Each point is reached from the start by the listed moves, each made once or not at all, plus a little noise. Is the number of moves made odd or even? Then give how often each move was made.
In the rows, 100 means zero.

Moves:
(1): [173, 103, 109, 109, 110, 103]
(2): [101, 147, 117, 95, 107, 101]
(3): [85, 89, 148, 102, 94, 94]
Start: [73, 85, 95, 91, 122, 123]
Points:
[70, 85, 95, 91, 120, 120] => even (0, 0, 0)
[76, 135, 112, 84, 134, 125] => odd (0, 1, 0)
[131, 128, 172, 102, 136, 119] => odd (1, 1, 1)
[141, 135, 126, 94, 136, 128] => even (1, 1, 0)

Moves:
(1): [153, 102, 97, 93, 97, 113, 107, 104, 100, 106, 110, 96, 99]
(2): [94, 137, 99, 100, 101, 101, 95, 103, 104, 109, 102, 96, 102]
(3): [98, 105, 142, 107, 94, 99, 98, 91, 93, 99, 98, 96, 99]
(4): [109, 100, 96, 158, 100, 95, 98, 95, 99, 102, 101, 108, 107]
(5): [101, 101, 110, 109, 144, 103, 98, 113, 101, 98, 104, 101, 102]
(6): [85, 93, 101, 95, 94, 142, 98, 100, 101, 109, 102, 89, 107]
(7): [89, 105, 97, 96, 97, 101, 148, 99, 106, 92, 105, 94, 99]
(8): [102, 94, 103, 107, 89, 100, 100, 140, 96, 106, 97, 94, 93]
(9): [102, 96, 106, 102, 100, 97, 95, 106, 139, 98, 100, 105, 101]
(10): [95, 96, 105, 96, 107, 95, 108, 95, 103, 143, 95, 104, 103]
(11): [92, 94, 94, 96, 99, 90, 104, 100, 100, 110, 168, 100, 115]
(12): [93, 107, 110, 96, 97, 108, 102, 106, 95, 100, 103, 145, 101]
Start: [78, 89, 110, 127, 92, 86, 108, 122, 94, 99, 107, 115, 82]
Points:
[87, 90, 126, 110, 125, 137, 175, 137, 104, 154, 195, 144, 109] => odd (1, 0, 0, 0, 1, 1, 1, 0, 0, 1, 1, 1)
[93, 125, 159, 169, 76, 125, 160, 119, 134, 166, 191, 150, 113] => even (1, 1, 1, 1, 0, 1, 1, 0, 1, 1, 1, 1)
[71, 93, 155, 194, 124, 68, 149, 125, 132, 101, 183, 118, 104] => even (0, 0, 1, 1, 1, 0, 1, 0, 1, 0, 1, 0)
[84, 110, 121, 108, 72, 132, 164, 176, 138, 170, 191, 139, 104] => odd (1, 1, 0, 0, 0, 1, 1, 1, 1, 1, 1, 1)

Moves:
(1): [133, 104, 99, 97, 104, 102, 95, 98, 93, 104, 102, 101, 100, 98, 96, 105, 96, 101, 95, 102, 97, 110, 99, 93]
(2): [102, 141, 88, 88, 95, 96, 101, 104, 104, 95, 108, 94, 103, 93, 95, 88, 92, 111, 99, 96, 92, 91, 95, 102]
(3): [91, 114, 137, 103, 108, 114, 94, 105, 93, 106, 91, 110, 101, 93, 93, 90, 105, 98, 104, 96, 103, 102, 102, 103]
(4): [103, 113, 88, 127, 111, 109, 105, 102, 107, 104, 97, 101, 93, 101, 102, 109, 93, 102, 98, 92, 103, 98, 98, 96]
(5): [90, 91, 98, 87, 146, 98, 103, 95, 94, 106, 103, 102, 107, 103, 95, 105, 101, 107, 89, 99, 99, 97, 93, 109]
(6): [98, 96, 88, 100, 100, 144, 90, 90, 98, 93, 113, 96, 111, 97, 101, 102, 103, 109, 95, 94, 102, 100, 108, 87]
(7): [109, 102, 105, 95, 94, 115, 148, 100, 91, 93, 101, 106, 96, 112, 97, 104, 104, 112, 106, 100, 102, 105, 92, 108]
(8): [108, 99, 93, 91, 101, 107, 96, 153, 100, 97, 98, 89, 101, 112, 89, 89, 95, 96, 108, 96, 115, 109, 98, 108]
(9): [105, 98, 105, 91, 107, 107, 110, 101, 147, 99, 101, 105, 96, 102, 87, 97, 97, 95, 104, 105, 105, 111, 107, 89]
(10): [96, 100, 94, 97, 97, 100, 104, 101, 99, 129, 101, 103, 107, 101, 96, 99, 96, 100, 103, 95, 102, 100, 101, 93]
(11): [98, 93, 114, 102, 98, 99, 97, 108, 101, 101, 132, 110, 99, 102, 100, 98, 85, 105, 98, 93, 111, 100, 96, 107]
(12): [103, 106, 93, 94, 101, 102, 97, 104, 102, 93, 103, 130, 104, 101, 102, 100, 111, 95, 102, 104, 103, 98, 94, 100]
(13): [103, 100, 107, 106, 99, 98, 103, 99, 106, 95, 101, 102, 138, 99, 110, 105, 103, 105, 101, 104, 97, 98, 98, 100]
(14): [94, 110, 108, 99, 101, 93, 87, 93, 99, 101, 92, 95, 99, 143, 96, 89, 104, 108, 87, 102, 108, 111, 86, 93]
(15): [99, 103, 103, 93, 101, 99, 102, 102, 104, 101, 100, 99, 94, 104, 133, 95, 103, 101, 99, 107, 103, 88, 104, 87]
(16): [90, 105, 115, 86, 98, 107, 91, 97, 110, 107, 96, 101, 100, 102, 105, 147, 86, 97, 94, 104, 101, 92, 97, 114]
(17): [102, 109, 105, 102, 109, 93, 105, 102, 101, 107, 115, 88, 99, 101, 97, 107, 137, 94, 96, 102, 103, 99, 103, 99]
(18): [105, 90, 109, 100, 98, 102, 88, 104, 111, 101, 92, 111, 95, 95, 87, 108, 109, 141, 110, 97, 107, 101, 96, 103]
(19): [110, 101, 98, 99, 102, 100, 93, 101, 102, 98, 100, 98, 101, 110, 103, 99, 101, 97, 128, 85, 89, 100, 98, 98]
(20): [101, 100, 102, 101, 100, 103, 91, 97, 93, 99, 109, 103, 102, 107, 93, 92, 98, 101, 118, 158, 109, 92, 108, 103]
(21): [106, 102, 103, 86, 108, 95, 98, 83, 102, 97, 101, 97, 99, 93, 98, 107, 98, 95, 115, 99, 151, 96, 96, 108]
(22): [86, 104, 101, 105, 99, 102, 87, 93, 93, 105, 104, 101, 101, 84, 122, 113, 91, 109, 107, 106, 95, 148, 102, 108]
(23): [96, 105, 102, 98, 101, 92, 97, 102, 93, 94, 99, 106, 101, 107, 102, 108, 101, 100, 105, 99, 105, 105, 135, 104]
(24): [106, 100, 98, 100, 95, 109, 91, 95, 109, 108, 99, 101, 98, 101, 111, 93, 103, 101, 96, 94, 104, 96, 108, 134]
Start: [91, 77, 106, 89, 91, 115, 89, 113, 93, 119, 101, 105, 96, 106, 88, 96, 114, 101, 102, 92, 87, 87, 108, 97]
Points:
[121, 141, 96, 53, 166, 172, 118, 136, 142, 102, 140, 79, 134, 185, 83, 83, 141, 134, 147, 131, 164, 84, 90, 85] => even (0, 1, 0, 1, 1, 1, 1, 1, 1, 0, 0, 0, 1, 1, 1, 0, 1, 0, 1, 1, 1, 0, 0, 0)
[110, 142, 79, 38, 154, 186, 103, 134, 137, 97, 126, 128, 100, 184, 90, 74, 114, 134, 121, 139, 187, 87, 128, 124] => even (0, 1, 0, 1, 1, 1, 1, 1, 1, 0, 0, 1, 0, 1, 1, 0, 0, 0, 0, 1, 1, 0, 1, 1)
[121, 168, 114, 86, 113, 183, 100, 161, 63, 139, 126, 95, 109, 174, 45, 75, 137, 133, 116, 123, 128, 110, 132, 85] => even (1, 1, 1, 1, 0, 1, 1, 1, 0, 1, 0, 0, 0, 1, 0, 0, 1, 0, 0, 1, 0, 0, 1, 0)
[97, 118, 154, 66, 163, 129, 46, 98, 112, 143, 120, 145, 106, 146, 83, 94, 157, 111, 101, 161, 115, 157, 144, 130] => odd (1, 0, 1, 0, 1, 0, 0, 0, 1, 0, 0, 1, 0, 1, 0, 0, 1, 0, 0, 1, 0, 1, 1, 1)
[77, 112, 164, 81, 149, 152, 97, 117, 98, 121, 88, 168, 127, 115, 140, 177, 119, 165, 146, 83, 92, 121, 117, 125] => even (0, 0, 1, 1, 1, 0, 1, 0, 0, 0, 0, 1, 1, 0, 1, 1, 0, 1, 1, 0, 0, 1, 1, 0)
[120, 137, 135, 82, 168, 180, 75, 111, 146, 127, 135, 116, 133, 100, 78, 99, 150, 166, 113, 144, 105, 76, 117, 66] => even (1, 1, 1, 1, 1, 1, 0, 0, 1, 0, 0, 0, 1, 0, 1, 0, 1, 1, 0, 1, 0, 0, 0, 0)
[82, 74, 119, 101, 133, 183, 100, 103, 102, 117, 140, 139, 127, 115, 148, 133, 110, 195, 104, 79, 114, 122, 136, 141] => odd (0, 0, 0, 1, 1, 1, 1, 0, 0, 0, 1, 0, 1, 0, 1, 0, 0, 1, 0, 0, 0, 1, 1, 1)
[66, 125, 104, 30, 133, 164, 34, 154, 102, 114, 151, 118, 114, 159, 128, 120, 84, 138, 110, 79, 104, 122, 75, 112] => odd (0, 1, 0, 0, 1, 1, 0, 1, 0, 0, 1, 1, 0, 1, 1, 1, 0, 0, 1, 0, 0, 1, 0, 0)
[143, 154, 144, 82, 107, 153, 102, 152, 98, 117, 121, 109, 125, 154, 75, 70, 94, 136, 108, 66, 170, 105, 73, 149] => odd (1, 1, 1, 1, 0, 0, 1, 1, 0, 0, 1, 0, 1, 1, 0, 0, 0, 0, 0, 0, 1, 0, 0, 1)
[146, 90, 134, 74, 93, 133, 113, 170, 83, 114, 156, 108, 123, 151, 119, 90, 138, 116, 123, 150, 133, 90, 149, 138] => even (1, 0, 0, 0, 0, 0, 1, 1, 0, 0, 1, 0, 1, 0, 1, 0, 1, 0, 0, 1, 0, 0, 1, 1)
[111, 91, 169, 53, 149, 153, 100, 88, 101, 131, 142, 145, 96, 110, 85, 106, 93, 124, 137, 144, 164, 149, 147, 164] => odd (1, 0, 1, 0, 1, 0, 1, 0, 1, 0, 1, 0, 0, 0, 0, 0, 0, 0, 0, 1, 1, 1, 1, 1)
